Each row is a point. The points of each table are mixes of a few directions, plus a little noise. How many directions does each table use, and how many do they share? Where both have some left over, give the other angles between the two spaces (their principal angles), to ten degrees, smallest first.
(in the rows, 128 means zero)

First (6 x 3):
[[134 133 117]
 [144 142  99]
 [174 168  46]
 [ 62  70 246]
 [127 127 130]
 [127 127 130]]
Second:
[[101 137 185]
 [131 240 149]
 [134  43  96]
 [145 130  95]
 [129  90 116]]
Directions: first 1, second 2, shared 1

First, 10 rows:
[[145 123 112 162 113 156 160 172]
 [143 143 134 104 151 156 127 135]
 [141 128 120 143 124 150 147 155]
 [119 123 128 132 122 113 123 118]
 [ 59  82 126 172  67   7  98  60]
 [137 133 127 126 134 144 134 140]
 [133 136 133 113 140 137 124 125]
 [119 135 140 100 143 115 106  99]
 [141 147 139  92 158 153 119 124]
 [141 130 122 136 128 150 142 151]]
Second, 10 rows:
[[128 125 124 131 126 129 134 123]
 [ 86 109 126 119 192 111 136  78]
 [112 142 160  97 168 114  88 147]
 [166 140 121 144  65 146 132 163]
 [159 127 106 155  69 146 153 138]
 [111 121 128 124 154 121 130 109]
 [114 129 139 116 154 120 116 125]
 [155 145 137 127  91 137 113 168]
 [108 136 155 100 173 113  96 135]
 [141 106  84 168  86 144 182  95]]
Directions: first 2, second 2, shared 0; angles 40, 70

First:
[[121 127 124 147 115 107 144 121 141 126 122]
 [114 125 120 168 101  83 161 113 156 123 116]
 [165 136 148  22 200 249  40 169  54 141 161]
 [142 131 135  89 154 172  96 143 101 133 140]
 [ 91 120 108 234  57   8 216  87 202 115  95]
 [125 127 126 138 121 117 136 124 135 127 125]
 [152 133 141  59 174 206  71 154  80 137 150]
 [118 126 122 157 108  95 152 117 148 124 119]
 [148 132 139  71 167 193  80 150  88 135 146]
 [118 126 122 158 108  94 153 117 149 124 119]
 [115 125 121 167 102  84 160 113 155 123 116]]
Second:
[[134 145 165 121 118 147 127 121 132 163 142]
 [103 114 117 122 159  85  85 154 150 172 125]
 [108 169 101 126 127 123  67 101 161 137 180]
 [124 120 200 123 131 144 125 126 145 190 144]
 [100  88 113 130 165  80  98 156 147 147 113]
 [ 98  87 180 141 147 132 107 108 168 145 159]
 [181 164  78 128  82 164 202 124  62  44  90]
 [110  89 112 123 165  75 112 175 131 160  90]
 [193 196  71 123  65 179 203 113  54  42 100]
 [104 101 195 129 147 130 103 121 166 186 155]
 [153 133  75 143 101 151 176 109  92  24 111]]
Directions: first 1, second 4, shared 0; angles 70

First, 10 rows:
[[117 136 113 151 118 102  89 164 126 183 148 209 156 127 120 120 185  92]
 [167 108 115 126  81 136 132 101 120 108 105 123 100 116 103 103 135 107]
 [165 135 138 116 166 117 168 153 139 152 147 105 146 144 160 163  89 177]
 [206 108 173 114 119 120 131 124  98 133 123  80 104 144 123 150 106 136]
 [133 112  76 132 123 149 184  88 156  32  89 144 111 113 100  77  84 142]
 [127 114  86 154 131 124 145 114 141  50  97 206 128 123  82  69 115 113]
 [131 136 153  91  97 151 127 116 121 191 146  20 110 118 174 176 138 144]
 [ 31 152 114 110 112 167 115 104 145 143 136  70 125 103 161 138 152 127]
 [ 49 145 126 163 172 108  83 157 130 116 136 223 164 138 110 108 157 102]
 [153 133 186 121 160 108 107 158 102 172 152 102 138 155 147 175 122 143]]
Second, 11 rows:
[[130 128 137 132 136 120 119 136 122 132 131 139 132 134 125 131 131 125]
 [123 128 108 119 111 144 147 110 141 120 122 104 119 114 135 123 122 135]
 [126 128 118 123 119 136 138 119 134 124 125 116 123 121 131 125 125 131]
 [114 127  73 102  81 173 182  79 163 106 111  61 103  91 146 113 112 147]
 [103 127  29  81  44 210 225  39 191  88  97   7  83  61 161 101 100 163]
 [135 128 157 142 153 104 100 154 110 140 137 163 141 148 118 136 136 118]
 [118 127  87 109  93 162 168  91 154 111 115  78 109 100 142 117 116 142]
 [146 129 199 161 188  70  59 191  83 157 150 214 160 176 105 147 148 103]
 [134 128 153 140 149 107 103 151 112 138 136 159 140 145 120 135 135 119]
 [147 129 202 163 190  67  56 194  81 158 151 218 162 178 103 148 149 102]
 [132 128 145 136 143 114 111 143 117 135 133 149 136 140 122 133 133 122]]
Directions: first 5, second 1, shared 1

First, 11 rows:
[[123 130 167 164  82  78  95 113 149  68 132  99 133  89 106 121 124 117
  147 126 144 120 160 162 108 149 101  93  87 148 127  90]
 [126 130 163 146 106  93  93 116 136  82 128 100 122  82 117 126 125 112
  148 100 154 106 143 159 103 152 101 106 112 121 128 123]
 [124 140 106 121 131 134 153 146 132 166 179 160 176 162 126 136 119 136
   99 105 116 176  92  87 129  95 112 154 132 145 143 118]
 [130 115  99  87 145 147 113 122 158 152  85 134  85 152 102 116 129 112
  160 141 132 137 115 145 126 114 180 146 181 117 137 144]
 [137 105 102 114 156 176 151 118 111 143  44 125  63 156 148 118 148 145
  139 225  97  93 166 141 173 139 202 119 142 121 102 143]
 [130 117 131 136 119 128 122 116 135 109  87 115  98 127 123 118 136 129
  145 176 120 112 160 151 140 140 155 108 118 137 117 115]
 [135 121  81  76 187 189 157 141 109 198 108 157 104 169 148 134 133 134
  118 127 117 129  89  99 148 107 170 172 191  94 130 183]
 [117 151 161 165  78  66 110 134 151  95 213 127 203 102 104 134 109 119
  114  62 147 170 113 118  91 119  52 119  83 160 148  81]
 [135 128  95 111 178 187 184 146  77 185 128 156 132 165 178 142 138 158
   86 151  97 118 113  80 167 118 145 153 142 110 115 166]
 [125 136 160 158 102  95 114 124 126  90 152 111 149  94 128 131 124 125
  125 107 140 119 142 138 113 144  89 107  92 136 126 110]
 [126 135 141 131 125 115 117 130 126 120 152 124 143 109 127 133 122 121
  126  88 143 128 115 127 111 131 101 131 127 119 134 135]]
Second:
[[126 131 117 119 135 138 127 136 117 141 117 134 128 134 149 135 137 132
  121 133 124 124 121 127 117 120 125 139 123 135 129 133]
 [135 123 136 113 155 137 140 121 135 138 162 128 123 120  95 122 105 116
  134  73 147 131 105 110 151 139 138 136 186  73 132 168]
 [120 127 153 183  58  79 110 114 154  65 105 107 137 121 114 116 137 135
  140 208 109 135 193 164 124 137 122  78  43 202 117  40]
 [133 126 124 107 157 145 137 129 123 149 147 134 124 127 120 129 117 122
  127  85 140 127 101 111 137 130 133 145 173  87 132 167]
 [125 122 166 182  67  76 117 104 167  60 131 101 134 112  81 108 119 126
  148 176 123 139 187 156 144 150 129  73  76 169 118  57]
 [132 127 122 109 154 145 135 131 121 149 141 135 125 129 127 131 121 124
  125  94 137 126 104 114 133 127 132 145 164  96 132 162]
 [123 137  97 106 144 153 125 150  97 162  96 145 128 145 187 146 154 140
  109 146 114 118 111 126  98 104 118 157 111 150 131 138]
 [133 126 127 111 154 142 137 127 126 145 148 132 124 126 115 128 115 121
  129  86 141 128 105 113 140 132 134 141 172  88 132 164]
 [133 126 124 107 158 145 138 129 124 150 148 134 124 127 118 129 116 121
  127  83 141 127 100 111 139 130 134 145 175  85 132 169]
 [135 123 136 116 151 135 138 121 135 136 159 127 124 121  97 122 107 117
  134  79 145 131 108 112 149 138 137 134 179  79 131 163]
 [112 140 107 155  75 113 104 147 109 112  54 131 137 146 205 143 178 155
  112 244  86 120 173 165  77 102 106 117   7 244 121  47]]
Directions: first 4, second 2, shared 1; angles 60

First:
[[ 85  94 113 116 149  86 116 140  83 189 146 170 151 181 129 163 150 155
  111 120 151 141  84 111  52 132 160 162  49  83 121 195]
 [157 146 132 136 120 152 134 129 158  97 112  95 114  97 128 106 115  99
  138 134 118 129 156 142 178 132 112 111 176 146 136  79]
 [ 63  96  93 165 129  96 126 151 114 180 150 160 123 176 104 216 223 142
   91 148 181 153  82  97 116 137 113 133 127  33  86 149]
 [ 52 133  97 138 110  89 111 123 138 166 140 161 121 145 120 214 204 159
   61 131 154 130  78  87 123 131  94 111 138  85 109 159]
 [165 133 142 134 127 156 140 128 137  97 122 106 122 110 126  94 104 110
  158 133 117 125 158 146 155 126 128 123 153 148 130  95]
 [156 132 125 122 136 135 126 142 142 124 108  97 127 113 134 100 104  92
  139 125 122 142 146 146 148 140 136 131 138 134 149  98]
 [160 151 161 120 113 161 140  98 134  76 130 124 124  98 133  86  86 145
  154 123  95  95 157 137 143 108 120 112 148 193 132 119]
 [169 136 156 140 119 170 150 115 133  77 132 114 119 106 122  89 103 127
  169 137 111 110 164 144 157 114 121 117 161 163 118  97]
 [144 159 129 106 120 130 116 118 159 112 104 102 125  92 144 103  93 110
  116 115 104 122 141 137 153 133 119 113 147 172 161 108]
 [100  90 125 118 151  98 124 136  74 176 151 171 152 182 128 146 137 160
  131 121 146 135  94 117  48 126 167 165  45  93 117 195]
 [156 138 136 113 132 137 126 127 136 114 114 108 131 110 139  92  89 111
  141 119 110 126 146 144 135 131 138 130 127 159 150 114]]
Second (8 x 32):
[[149 133 156 133 118 157 145 106 119  89 142 137 125 119 124 104 109 151
  158 132 111 102 148 132 131 108 124 121 139 163 114 128]
 [131 129 132 129 127 132 131 125 127 122 130 129 127 127 127 124 125 132
  132 129 126 124 131 129 128 125 127 127 130 133 126 128]
 [105 122  96 123 139  96 109 152 138 171 112 118 131 138 133 154 149 102
   95 124 147 157 106 123 125 150 132 136 117  89 144 128]
 [191 144 216 143  97 218 181  60 100   7 173 155 120 100 114  54  71 201
  219 139  76  48 188 141 136  66 116 104 160 237  83 128]
 [143 132 148 131 121 149 140 112 122 100 138 134 126 122 125 111 115 145
  149 131 116 110 142 131 130 114 125 123 136 153 118 128]
 [ 94 120  81 120 144  80  99 165 143 193 104 113 133 143 135 168 158  89
   79 122 156 171  96 121 124 161 134 141 111  70 152 128]
 [ 88 118  72 118 147  71  94 171 146 204 100 111 133 145 137 174 164  82
   70 121 161 178  90 120 123 167 136 143 108  59 156 128]
 [123 127 121 127 130 121 124 134 130 138 124 126 129 130 129 134 133 122
  121 127 132 135 123 127 127 133 129 130 125 119 131 128]]
Directions: first 4, second 1, shared 1

First (9 x 32):
[[129 129 115 135 135 129 147 115 124 145 136 156 120 104 127 165 159 157
  160 122 128 133  69 103 134 101 146 103 118 120 116 117]
 [128 128 126 129 129 128 130 126 127 131 130 133 127 125 128 134 133 132
  133 127 128 129 119 124 129 124 131 124 127 127 126 126]
 [127 127 135 124 124 127 117 135 131 118 124 112 133 142 129 107 110 112
  110 132 129 125 162 142 124 143 118 143 134 132 135 135]
 [126 126 145 119 118 126 101 146 135 105 117  88 140 161 130  76  85  87
   83 137 129 122 212 163 119 166 103 163 142 139 144 144]
 [128 128 125 130 130 128 133 125 126 132 130 135 126 122 128 137 135 135
  136 126 128 129 114 122 129 122 132 122 126 126 125 126]
 [128 128 132 126 126 128 122 132 129 122 125 119 131 135 128 116 118 119
  118 130 128 127 147 135 126 136 122 136 131 130 131 132]
 [128 128 126 130 129 128 131 126 127 131 129 133 126 124 128 135 133 133
  133 126 128 129 117 124 129 123 131 123 126 126 126 126]
 [126 127 144 119 118 126 102 145 135 106 117  90 139 159 130  79  87  90
   86 136 129 122 207 161 120 163 104 162 141 138 143 143]
 [131 130 103 141 143 130 167 102 117 162 144 186 111  79 124 203 191 187
  193 114 126 137   7  77 141  73 165  76 108 112 105 105]]
Second (11 x 32):
[[129 115 135 126 124 126 131 124 127 130 132 136 133 136 133 134 126 126
  129 132 131 133 128 131 129 128 128 128 127 129 128 126]
 [132  93 139 147 147 132 164 108 131 156 155 168 121 131 122 147 107 139
  168 140 152 131 113 125 120 123 127 135 120 126 130 116]
 [131  90 150 116 112 122 129 121 127 129 138 143 147 158 144 136 118 116
  124 140 135 141 138 145 130 136 127 135 130 132 131 125]
 [131  95 153 101  95 117 109 129 125 112 127 126 159 168 155 129 129 104
   99 137 123 146 151 153 136 142 128 133 134 135 131 131]
 [131  86 159 121 118 124 126 126 132 126 140 132 147 170 138 111  89 100
  114 146 142 136 178 160 122 154 112 156 135 136 140 130]
 [126 163 100 141 145 133 139 126 125 138 123 134 107  85 113 148 159 159
  153 112 121 120  77  95 132 102 142 104 119 120 117 123]
 [126 144 130  97  95 118  85 147 125  95 102  91 150 146 147 112 149 106
   78 122 102 135 152 142 140 139 130 124 138 134 126 140]
 [122 203  75 175 185 149 156 131 131 150 124 121  70  48  79 125 137 175
  175 104 130  93  82  78 118  99 130 114 117 115 120 126]
 [126 138 115 144 146 134 146 122 128 143 134 141 112 104 115 139 133 148
  154 124 133 121 100 110 125 114 133 120 121 124 124 123]
 [130 100 156  89  84 114  91 138 123  99 117 108 167 179 160 115 128  90
   76 137 114 148 172 163 138 151 124 137 140 138 133 136]
 [123 180  97 150 156 138 132 137 131 132 116 108  98  86 101 114 131 146
  139 113 124 106 117 105 122 118 125 124 125 123 126 132]]
Directions: first 1, second 3, shared 1
